Every row gives one point. Each copy is the shape, with its points in the same order, turned, moved and blurred by noise. Is it also mirrored, or only turned?

Shape, 9 rows:
[[ 2.0  1.2  4.2]
 [-4.8 -3.4  3.4]
 [ 0.1  7.0  3.4]
 [-2.8  0.7 -2.3]
 [ 1.2  5.3 -4.8]
 [ 0.1  2.9 -9.9]
 [ 4.3  4.6  0.6]
 [-1.0 -3.6 -4.9]
 [ 6.4 -6.0  4.5]]
Copy 1, 9 rows:
[[ -0.5  -1.2   2.6]
 [ -3.4   6.2   0.3]
 [ -5.1  -4.8   4.0]
 [ -4.6  -0.1  -3.8]
 [ -4.6  -6.5  -4.4]
 [ -4.7  -5.7 -10.1]
 [ -0.9  -6.0   0.7]
 [ -1.4   1.5  -7.6]
 [  7.2   2.0   1.1]]
Copy 1 is: mirrored
Copy 2:
[[-2.1  0.0 -6.6]
 [-7.3  5.2 -2.6]
 [ 2.6  3.8 -7.8]
 [-0.4  3.7  0.4]
 [ 5.0  1.3 -0.4]
 [ 5.7  0.5  5.1]
 [ 2.3 -1.1 -6.2]
 [-2.4 -0.2  3.3]
 [-7.7 -5.8 -5.9]]
Copy 2 is: mirrored
Copy 3 (9 x 3):
[[  0.6  -5.1   3.5]
 [  7.7  -4.1   0.0]
 [ -0.8   0.4   6.5]
 [  2.3  -0.2  -1.7]
 [ -3.7   2.9  -1.2]
 [ -4.0   4.8  -7.0]
 [ -3.9  -2.4   2.2]
 [  1.6  -0.9  -6.8]
 [ -0.4 -11.8  -1.1]]
Copy 3 is: mirrored

Shape:
[[-1.1  3.9  0.7 -2.6]
 [10.9  2.9  0.6  3.9]
 [-6.9 -1.4  4.8 -1.2]
 [10.0  0.0 -1.8 -3.9]
 [ 4.1  0.3 -6.4 -2.9]
 [-5.5 -1.4  3.5  2.9]
 [-0.4 -1.6 -0.7 -3.7]]
Copy 1 (7 x 4):
[[-1.5 -1.6 -0.9  5.5]
 [ 7.3 -5.5  7.4 -2.6]
 [-9.8 -1.3 -2.1  1.1]
 [ 7.8 -8.2 -0.2  1.3]
 [ 7.0 -1.4 -2.1  1.4]
 [-7.0 -0.1  0.5 -1.5]
 [-0.4 -2.6 -3.3  2.3]]
Copy 1 is: mirrored
Copy 2:
[[ 1.8  3.6 -2.0  2.7]
 [ 6.5 -8.8 -0.5 -1.8]
 [-6.8  4.7  0.7  2.4]
 [ 7.8 -1.7 -3.4 -6.2]
 [ 7.4  2.8  0.8 -4.6]
 [-5.0  2.7  3.1  3.4]
 [ 0.8  4.6 -0.9 -2.5]]
Copy 2 is: mirrored
Copy 3:
[[ -2.7   2.7   2.6   4.0]
 [  2.0  -0.2 -10.3   6.8]
 [ -4.7  -2.5   6.9   0.0]
 [  8.0   1.9  -3.4   8.2]
 [  4.8   6.5  -0.8   1.4]
 [ -5.8  -3.4   2.9  -1.4]
 [  1.7   1.5   4.1   2.2]]
Copy 3 is: only turned
Copy 4, 7 rows:
[[  0.2   2.3  -1.0  -0.9]
 [  2.7 -10.4  -6.9  -0.4]
 [ -4.1   4.5   3.7  -7.2]
 [  8.0  -5.0  -1.5   1.9]
 [  3.4  -1.8   1.0   5.5]
 [ -6.5   0.7   2.8  -5.9]
 [  1.7   0.7   4.0  -0.5]]
Copy 4 is: mirrored

Shape (9 x 6):
[[  0.7   2.3   2.1   0.6   5.6  -3.2]
 [  0.0  -8.5   3.4   7.4   0.4  -4.6]
 [ -0.7   3.1   5.3  -4.2  -2.7  -4.4]
 [ -0.9   1.5   5.4   0.0   3.8   2.6]
 [  6.0  -5.2   1.5   0.7   1.3   7.2]
 [ -3.4 -12.4  -1.9  -0.8  -2.4   6.7]
 [  6.0   4.1  -0.9  -6.8  -2.4  -4.0]
 [  3.7   3.1   0.0   4.7  -2.4  -2.6]
 [  4.6   1.7  -1.8  -3.6   1.1   8.3]]
Copy 1 (9 x 6):
[[-1.9  2.0 -4.6 -0.5  7.0  0.0]
 [10.5 -1.5 -2.7  4.1  6.8 -3.1]
 [ 0.8  6.9 -2.5  0.5 -1.9  3.5]
 [-1.6  2.6 -1.9 -1.4  1.4 -5.1]
 [ 2.4 -2.1  6.2 -6.2  3.5 -5.7]
 [ 3.7 -4.6  9.7  6.2  0.0 -6.8]
 [-0.9  4.0  2.1 -3.8  1.5 10.2]
 [ 4.6 -1.9 -4.1 -3.9  1.9  2.9]
 [-5.5 -2.4  5.7 -6.5  0.4 -1.4]]
Copy 1 is: mirrored
Copy 2, 9 rows:
[[ 5.6  0.4 -4.2 -2.3  1.9  1.1]
 [ 8.3 -3.2  1.2 -0.5 -2.1 -9.8]
 [-1.3 -2.0 -0.6 -8.3 -3.2  2.2]
 [-0.6 -1.0 -7.7 -2.4  0.5 -2.5]
 [-2.9 -0.1 -2.3  3.6  4.4 -6.8]
 [-4.2 -4.4 -0.6  9.9 -6.1 -7.4]
 [-3.2 -2.6  3.5 -6.2  3.9  4.6]
 [ 2.1  6.3  2.6 -4.5  1.3 -2.5]
 [-7.0  2.7 -2.9  4.2  5.5  0.4]]
Copy 2 is: only turned
